Rows are points. Each copy is the shape, with its points in the same order, stretched, turned, moved and blurred by noise. Say if it was mirrored as well.
In the rows, zero is written as 128.

Shape (9 x 3)
[[165 143 140]
 [ 86 112 109]
 [198 148  95]
 [181 121 112]
 [119 131 156]
 [111 130 117]
 [ 91  80  95]
 [108 134 138]
 [103 125 164]]
Copy 1 (9 x 3)
[[ 96 116 142]
 [149 151 163]
 [ 98  91 163]
 [117  94 154]
 [121 140 134]
 [134 141 152]
 [167 136 154]
 [122 147 141]
 [123 149 132]]
Copy 1 is: only turned
Copy 2 (9 x 3)
[[138 174 106]
 [168  69 137]
 [123 179  62]
 [103 160  91]
 [157 139 151]
 [164 112 122]
 [134  44 132]
 [175 124 143]
 [157 131 173]]
Copy 2 is: mirrored

Shape (9 x 6)
[[164 111 173  99 107 129]
 [ 98 166  98 164 114 156]
 [153 165 130 100 132 125]
 [117 108 102 100 129 125]
 [120 170  84 164 109 121]
 [135 126 118 147 109 191]
 [110 156  90 120 122 100]
 [124 123 156  99 106 159]
 [118 121 134 107 159 105]]
Copy 1 (9 x 6)
[[153  93  86 111 141 153]
 [143 209 132 143 130  87]
 [113 113  89 148 130 126]
 [129 122 168 152 142 155]
 [166 170 126 162 115  77]
 [156 212 133 127 101 141]
 [134 123 134 168 149 102]
 [134 147 109 117 161 154]
 [ 97  91 141 125 140 137]]
Copy 1 is: mirrored
Copy 2 (9 x 6)
[[103 119 161 116 207 145]
 [ 85 129 108 129  51 121]
 [118  96 132 114 137 172]
 [141 150  96  99 145 147]
 [121 149 119 150  56 156]
 [ 65 134 148  95  90 100]
 [152 146  89 133 108 178]
 [ 73 116 128  99 173 124]
 [158 100  96 111 155 135]]
Copy 2 is: only turned
Copy 3 (9 x 6)
[[198 163 142 134  75  94]
 [ 37  92 112 108 124 164]
 [160 127 164 147 115 168]
 [103 141 128 160 147 115]
 [ 81  58 112 102 144 172]
 [ 76 135  69 136  83 144]
 [ 99  85 154 132 159 148]
 [119 165 145 157  72 106]
 [137 165 163 116 168 126]]
Copy 3 is: only turned
Copy 4 (9 x 6)
[[122  73 131 126 149 138]
 [138 150 131  90 122  74]
 [108 127 114 115 137 125]
 [165 149 116 126 111 137]
 [143 155 138 107 157  75]
 [134  98 166  58 132 113]
 [148 170 104 138 125  99]
 [137  86 114  98 115 112]
 [115 156 104 171  93 129]]
Copy 4 is: only turned

Shape (12 x 8)
[[142  75  93 155 146 153 133 116]
 [ 80 162 126 152 129  70 148 145]
 [149 149 113  98 118 125 164 137]
 [109  85 104 125 152 114 127  81]
 [122  91  91 167 119 155 100  81]
 [131 113  95 104 146 140 111 141]
 [166 129 142  83 143 139 139 146]
 [192 135 126  99 147 123 109 142]
 [ 72 143 137 140 140  45 148 160]
 [151 109  92  90 154 109  95 143]
 [ 87 112 117 149 156 139 121 104]
 [123  68 124 107 119 142 112 114]]
Copy 1 (12 x 8)
[[138  74 152 135 156 132  79 131]
 [103 161 179 189 128 166 128 142]
 [ 92 167 147 124 191 148 125 118]
 [151 106 121 179 144 110 115 164]
 [168  95 139 146 109 155  73 141]
 [145 136 171 119 172 121 104 140]
 [ 99 150 125  92 185  88 130 122]
 [ 86 150 124  78 167  91 102 162]
 [100 165 180 210 127 136 132 148]
 [132 151 156 116 185  99  90 170]
 [157  99 159 158 122 129 132 139]
 [168 133 119 148 145 104  92 118]]
Copy 1 is: only turned
Copy 2 (12 x 8)
[[112 156 165 115 178 103 145 141]
 [125  72 135 107 139 144  54 108]
 [117 107 149  84 123 147 148 129]
 [120 129 171  92 176  84 128 178]
 [ 92 134 126 121 196  80 141 149]
 [123 174 132 111 148 134 126 164]
 [145 154 130 111 104 143 150 136]
 [161 154 105  88 118 142 151 112]
 [141 103 148  97 119 136  35 104]
 [146 191 126  80 137 129 125 152]
 [114 118 142 145 180 110 100 174]
 [106 198 142 110 133  82 137 155]]
Copy 2 is: only turned

Shape (15 x 11)
[[129 175 166 147 124 107 111 137 152 160  94]
 [101 113 166 140 134 111 140 128 163 151 106]
 [123 108 113  86 105 145 136 160 122 117  99]
 [150 104 108 130 126 140 159 162 110 141 148]
 [134 121 145 106 145 129 123 179 103 107 137]
 [123 129 172 110  95 132  98 110 128 168 120]
 [108 152 163 131 129 164 122 130 142 165 101]
 [166 138 110 138 166 123  94 115  91  98 106]
 [146 130 116 130 116 151 146 157 135  83 151]
 [175 147  78 107 122  95 112 138  71  81 123]
 [100 124 130 136 115 132  81 145 154 159 118]
 [170 103 103  99 138 152 156 186 143 127 130]
 [155 144  97 161 137 119 127 145  60  89 100]
 [ 76 163 154 128 145 129 131 131 156 186 125]
 [123 141 157 144 113 124  98 153 125 158 104]]
Copy 1 (15 x 11)
[[105 123 181 122 145 167  77 101  88  86 135]
 [152 139 190 120 145 166 104  85 131 146 147]
 [ 98 164  95 163 171 136 173 110 140 148  98]
 [100 147 102 101 163 121 145 125 154 140 111]
 [ 99 155 102 109 204 150 153 155 115 142 122]
 [141 155 192 128 144 137 124 110 109  81 102]
 [117 138 162 147 149 161 102 110 132  71 150]
 [ 80  82  87 100 154 134 153 174  79  81 148]
 [103 182  80 119 142 129 136 149 127 152 125]
 [ 69 106  41 114 172  98 167 176  70 128  92]
 [104 129 211 141 128 148 120 125 125 105 118]
 [ 83 160  79 106 156 166 166 120 167 146  99]
 [ 51  96  53 118 190  92 146 153  73 119 151]
 [149 112 196 148 150 170  76 117 140  92 132]
 [ 90 137 181 124 162 142 113 111 103  96 128]]
Copy 1 is: only turned
Copy 2 (15 x 11)
[[119 111 128  89 107 165 150 139  78 120 157]
 [117 153 143  78 153 144 138 102  76 104 131]
 [124 106 111 114 164  92 115 148 120  98 107]
 [125 117 125 154 156 105 134 121 131 141 133]
 [106 123 100 136 160 138 156 138 133 107 148]
 [115 119 145  72 148 153 156 187  84 122 113]
 [100 125 156  91 121 119 133 147  97 109 142]
 [118 137  87 131 105 164 115 144 164 145 166]
 [117 115 102 161 118 104 147 153 131 120 107]
 [132  91  65 165 120 172 125 158 170 149 143]
 [166 132 157  96 137  99 130 151  99  87 130]
 [133 101 100 136 141  64 140 125 148 132 125]
 [111 127  81 163 133 164  96 131 133 139 172]
 [123 125 183  98 118 138 143 102 110 103 150]
 [128 122 133  95 145 140 140 157  76 105 151]]
Copy 2 is: only turned
Copy 3 (15 x 11)
[[157  68  64 131 164 181 133 165 153 140 123]
 [185 133 104  98 154 133 117 129 174 171 125]
 [128 169 180 155 125 109  87 150 105 157 136]
 [ 94 151 151 168 148  84 126 105 163 172 120]
 [ 90 115 143 139 133  82 107 147 144 176 168]
 [126 141 120 132 152 142 126 189 188 109 109]
 [175 137  82 162 136 128 130 178 159 114 134]
 [ 90  63 135 115 159  75 149 140  96 175  99]
 [ 90 126 149 144  91  97 146 109 114 161 160]
 [ 37  59 183 124 156  98 123 109  80 155 115]
 [122 166  85 116 167 149 112 168 140 151 139]
 [109 154 178 187 147  89 144 129 144 204 156]
 [ 69  56 138 142 129  87 103 107  68 174  81]
 [185 138  62 125 187 141 126 132 183  92 169]
 [119 117  86 140 153 153 106 173 151 150 115]]
Copy 3 is: only turned

Shape (17 x 12)
[[150  84 119  78 110 146 141 173 121 137  98 120]
 [111 124 158 161 164 133 104 118 153  52 142 145]
 [107 139  73 113  92 126 140 139 188  64 165  29]
 [126 158 147 162 157  96 106  74 150  71 107 142]
 [161  85 106 100 111  77 122 137  85 149 162 133]
 [140 145 124 134 184 142 124  75 138  85 139 183]
 [123  97 123 108  91  91 126  97 131 138 126 115]
 [145 136 111 182 119 145 128 122 177 105 156  87]
 [112 105 106 110  79 100 169 175 116 135 127 120]
 [105 130 144  63  90 115 115 158 131 139 147 127]
 [ 93 132 105  96 151 119 105 164 100 124 110 116]
 [144 151 109  75 101  84 138 159 111 127 123 120]
 [132 118 126 107 116 117 121 154 130 172 129 117]
 [ 99 115 144  99 132 137 155 126  86 144 119 109]
 [129 160 141 157 156 117 131  96 141  83 156 157]
 [ 96  93 106 127 132 118 139 125 155 153 122 150]
 [132 130 147 132 190 106 146 120 170  92 141 115]]
Copy 1 (17 x 12)
[[154 129 150 148 115 165 100 179 143 164 141 101]
 [ 93 157 139 121  93 128 176  96 130 138 118  84]
 [171 144 101  96  80 134  74  76 187 186 154  98]
 [101 126 165  97 108 100 140  88 138 102  87 109]
 [126  69 111 115 118 147 150 162 167 134 121 114]
 [124 124 162 129  97  92 189 113 169 132 105  98]
 [138  77 150  85 107 134 113 145 146 145 104 111]
 [185 136 102 113 129 130 138  61 146 156 108 101]
 [150 128 140 100 124 164  84 135 122 132 182 119]
 [121  81 153 139  93 138  88 153 107 131 140  92]
 [ 95 137 133 157  90 140  91 156 116 136 159 165]
 [125 101 145 128 117 145  70 141 145 104 155 116]
 [148  92 142 149 134 145 106 135 118 133 121 130]
 [124 119 133 137 136  99  92 168 116 156 154 124]
 [118 128 145 120 120  97 170  83 142 121 120  92]
 [154 113 169 117 107 145 138 129 129 156 136 142]
 [105 130 135 144 145 118 146  79 160 167 125  98]]
Copy 1 is: mirrored
Copy 2 (17 x 12)
[[106 143 112 105 182 124 122 110 162 110  98 162]
 [138 114 149 154  95 107 105 198 129 113 137  98]
 [153 196 166 114 206 178 186 154 118  72  46  54]
 [146 111 145 154  79 114 144 182 135 160 160  87]
 [ 90 137  94 117 151 140  90  66 114  88 145 110]
 [135  83 127 182  89  48 125 145 138 126 157 104]
 [153 147 138 117 155 156 136 112 109 130 135 137]
 [139 168 126 129  80 140 133 149 117 106  66  93]
 [134 153  91 107 190 192 106 103 122 108  81 124]
 [133 102 145 101 198 184 142 111 116  91 105 143]
 [ 80 129 140 152 177 172 131 123 162 117 111 117]
 [105 117 102 101 190 170 146  95 138 109 111  95]
 [120 133 118 113 141 175 127  97 138 102 101 153]
 [139 118 152 132 164 153 102  92 159 129  98 137]
 [147  94 123 156  84 108 114 150 122 117 131  83]
 [165 142 114 155 143 151 124 125 128 109 121 170]
 [179 117 134 134 116 115 127 153 171  71 140 102]]
Copy 2 is: mirrored
Copy 3 (17 x 12)
[[ 73  62 154 124 109 113 140 111 133 146 100 140]
 [123 143 129 114  97 164 124 105 131  71 176  64]
 [183  85 141  60 119 178  84 162 129 118  69  42]
 [137 141 162 137 135 121 108 100  83  57 137  70]
 [ 91 138 127 133 108  97 184 183 125 122  39 123]
 [119 158 155 122 102 101 138  54 112  94 148  81]
 [124 103 141 155 116 101 118 144 119 100  55 112]
 [200 151 129  83  99 165  74 133 128 117 110 107]
 [106  90  99 107 147 113 129 167 127 135  82 112]
 [ 88  66 145 139 130  99 178 134 182 124 108 109]
 [ 86  67 154 122 109  73 154 145 123 132 173  78]
 [ 81  87 162 107 171  96 177 152 128 126  74 105]
 [136  96 135 122 103  87 155 151 141 128 112 142]
 [118  89 154 163  97 103 169 131 123 153 131 101]
 [145 164 129 115 123 136 144  97 119  88 140  71]
 [146 102  92 125  84  85 104 119 114 118 120 124]
 [170 129 135  79  87 169 173 105 104  85 131  79]]
Copy 3 is: only turned

Shape (18 x 12)
[[164 150 100 138 147 123 182 132 138 174 157 163]
 [128 156  93 110 125 114 169 124 129 143 120 200]
 [133 159  99 120 172 103 173  87  93 169 139 136]
 [123 106 120 158  65 152 132 121 131 155 115  82]
 [ 89 126 122 164 103 168 148 142 129 137  97  71]
 [113  91 133 161  94 118 107 155 151 165  99  80]
 [ 99 121 153 111 146 140 150 129 174 117 129 116]
 [ 98 123 127  96 129 150 127 132 182 174 116 109]
 [150 148 127 146 109 161 109 159 112 146 107  86]
 [136 127 154 155  79 131 151 153 158 135  96  54]
 [140 106  88 131 163 122 180 148 112 149 135 163]
 [154 127  76  92 160  93 147 117 117 132 123 159]
 [ 95 122 166 106 138 146 128 158 117 174 117 121]
 [110 169 112 143 174  90 153 123 125 154 125 168]
 [135 139 116 102 140  98 182 127 113 160 128 165]
 [124  97 176 134 130 158 117 111 155 144 117 146]
 [104 122 130 114 134 130 116 140 153 137 176 155]
 [132 136 119 119 122 105 160 131  93 147 163 151]]
Copy 1 (18 x 12)
[[ 93  92  97 177 164 128 119 146 100 138 137  43]
 [113  46 131 138 175  92 103 126  76 152 108  54]
 [126 102  94 146 131 163 118 173  75 101 127  63]
 [123 145 106 163  84 140  79 136 134 123 118 182]
 [116 160 140 149  63 170  73 108  98  91 115 162]
 [107 161 120 134  72 152 110 122 106 148 116 192]
 [141 153 186 130 118 169 109 104  90 137 151 126]
 [112 183 181 133 120 149  92 130  78 170 127 122]
 [109 174 113 158 104  96 114 117 111  99 107 145]
 [133 171 114 143  55 149  84  88  98 112 154 167]
 [111  76 111 144 157 144 124 128 108 143  94  47]
 [128  72 125 107 153 104 141 150 101 155 113  47]
 [136 181 136 155 125 153  96 117  64 132  89 138]
 [ 97  80 128 130 143 148 134 137  47 114 130  82]
 [140  82 102 144 144 131 103 132  69 146 112  58]
 [131 158 145 126 165 151 120 121 124 132 123 179]
 [120 125 171 177 150 125 135 140 103 165 123 118]
 [143  85  97 182 135 122 116 145  91 129 112  85]]
Copy 1 is: mirrored
Copy 2 (18 x 12)
[[ 90  85 134 113  98 161 143 149  70 155 149 123]
 [125  89 156 132  75 159 157 160  71 104 126  98]
 [114  96 138 137  85 172 146 163 116 128 108 152]
 [124 143 133  56 104  98  70 134 133 129 178 113]
 [126 148 133  72 108 167  87 126 158 112 207 130]
 [135 110 119  82 161 118  62 149 136 117 160 115]
 [153 145 156 103 148 176 126 102 108 141 143 150]
 [131 112 172  89 161 130 133 135 100 116 156 153]
 [ 85 154 133  98 146 139 103 137 168 107 156  97]
 [110 134 155  42 130 155  46  97 169 139 157  93]
 [134  92 134 132 107 197 143 189  87 151 157 125]
 [139  85 153 148 120 166 167 187 118 142  88 101]
 [126 141 159 121 151 155  98 150 104  79 142 147]
 [123  80 111 162 112 185 149 145  98 101 118 138]
 [124  87 169 124  86 175 124 166  87 118 108 114]
 [150 172 123  83 157 127 121 124  77 126 129 155]
 [144 131 128 156 148 118 137 124  69 130 144 143]
 [122 117 145 144  84 140 105 153  94 125 122 113]]
Copy 2 is: mirrored
